Each point is reached from the start by the listed moves, each made once or not at all, plus a little noise. Say if it took an odd or an even number of moves. Then give how often each move was made.

Moves:
(1): [2.88 0.30]
(2): [-0.17  2.26]
Start: [-1.24  0.38]
Points:
[1.47 2.96] => even (1, 1)
[1.67 0.68] => odd (1, 0)

Moves:
(1): [ 3.35 -0.34 -0.08  0.26  0.23]
(2): [ 0.56  1.82 -0.21 -1.22  0.30]
(3): [-0.03 -0.49  2.19 -0.27  0.44]
(4): [-0.33  1.41  0.82  2.31  0.41]
Start: [ 0.55  0.04  1.35 -0.08  0.18]
Points:
[ 4.30  1.66  1.15 -1.11  0.50] => even (1, 1, 0, 0)
[ 3.78 -0.28  1.25  0.15  0.54] => odd (1, 0, 0, 0)
[3.96 3.02 1.93 1.19 1.22] => odd (1, 1, 0, 1)
[0.80 2.79 4.20 0.71 1.21] => odd (0, 1, 1, 1)

Moves:
(1): [ 2.38  0.02 -0.19 -0.82  0.36 -0.24 -1.24  1.40  0.79]
(2): [ 0.45  2.10  1.26  0.00 -0.93 -0.39  1.28  0.09  0.39]
(3): [ 0.79 -1.12  3.51  0.27  0.40  2.14 -0.56 -0.77  0.17]
(4): [ 0.75 -0.34 -0.51  1.97 -1.48 -0.34  0.08 -0.99  1.01]
(5): [ 0.15  1.09 -0.15  1.40  1.63  0.67  0.43  0.70 -1.29]
(6): [-0.34  0.32 -0.80 -0.54 -0.75  1.87 -0.32  0.45  0.69]
(7): [ 0.69 -0.74 -0.47 -0.23  0.20  0.20  2.40 -0.79  0.44]
(8): [-0.95 -1.33  0.29  1.16 -2.12 -1.03  0.56  3.39 -1.24]
Start: [-0.94 -0.18  1.68  0.00 -0.24 -1.72 -0.12  0.60 -0.20]
Points:
[ 2.33 -1.26  3.69  0.83 -1.82  1.52 -2.37  0.85  2.35] => even (1, 0, 1, 1, 0, 1, 0, 0)
[-0.95  0.99  5.56  2.04 -1.93  1.59  1.28  4.35 -1.38] => odd (0, 1, 1, 0, 1, 1, 0, 1)
[ 2.61 -3.51  4.14  2.26 -2.75 -0.80  1.19  2.77  1.02] => odd (1, 0, 1, 1, 0, 0, 1, 1)
[ 0.36 -0.17  0.61  1.18 -1.11 -0.70 -0.40  6.75 -1.19] => even (1, 0, 0, 0, 1, 1, 0, 1)
[ 1.36 -0.05  0.61 -1.33 -0.75  0.07 -1.87  2.56  1.09] => even (1, 0, 0, 0, 0, 1, 0, 0)
[-0.61  0.95  2.60  2.44 -1.34 -2.12  4.93  4.00 -1.89] => even (0, 1, 0, 0, 1, 0, 1, 1)

Moves:
(1): [-0.08 -0.05 -0.35 -0.43 -0.17 -0.77  1.14  1.36 -0.45 -0.81 -0.12 -0.30]
(2): [-0.06  0.83  0.76  0.81 -1.13  0.74  0.48 -1.04 -0.65 -0.48 -0.17 -0.08]
(3): [-1.69 -1.30  2.34  0.41 -1.70  1.56  1.72 -0.03 -0.59 -0.05  0.28 -2.20]
(4): [-0.01 -0.35  0.04  0.53  0.39  0.63  1.46 -1.02  0.41  2.00 -1.22 -0.91]
(5): [ 1.36  0.86  0.68 -1.24  1.07 -0.80  0.51 -1.56 -2.34  1.40  0.59 -0.71]
(6): [ 1.37 -0.95 -0.08  0.67  1.17  1.51  0.67 -0.45 -0.32 -0.87 -0.69 -0.27]
(7): [ 0.00  1.54 -0.60 -1.54 -0.95  0.26  1.01 -0.62  2.67 -1.59  0.92 -0.23]
(8): [-0.66  0.97  0.49  0.53  1.32  0.67 -1.18  1.40  0.08 -0.10 -0.29 -0.47]
(9): [ 2.20  0.70  1.34 -0.48 -0.04  0.11 -0.40  0.08  1.16  0.37 -0.49  0.68]
(10): [ 1.74  0.28 -1.23 -0.86 -0.92  2.38  0.98  0.36 -0.57  0.91  0.78  0.23]
(11): [ 0.16 -0.19  0.07  0.87  1.44 -0.34  0.52  0.99 -0.21  1.12  1.43  1.35]
Start: [ 0.43  0.10 -1.56  0.74  0.24  0.65  1.01 -1.12 -1.14 -0.56 -0.56 -0.79]
Points:
[ 2.70  3.55 -2.57 -2.28  0.81  2.95  4.82 -1.00 -1.21  1.43 -0.16 -2.90] => even (1, 0, 0, 1, 1, 0, 1, 1, 0, 1, 0)
[ 2.79  2.65  3.42  0.49  0.23  5.15  5.37 -4.61 -0.78  0.18 -1.70 -5.02] => even (0, 1, 1, 1, 1, 1, 1, 1, 1, 0, 0)
[ 5.45 -0.82  1.63  0.90  1.80  5.60  6.41 -2.50 -3.56  4.34  0.10 -2.80] => odd (0, 0, 1, 1, 1, 1, 0, 0, 1, 1, 1)
[ 1.00  1.82 -0.73 -0.73  2.57 -0.18  1.32  0.00 -3.95  0.15 -0.25 -2.43] => odd (1, 0, 0, 0, 1, 0, 0, 1, 0, 0, 0)
[ 2.95  2.28 -2.14 -1.57  1.78  2.21  2.51  0.29 -4.31  0.78  0.38 -2.23] => even (1, 0, 0, 0, 1, 0, 0, 1, 0, 1, 0)
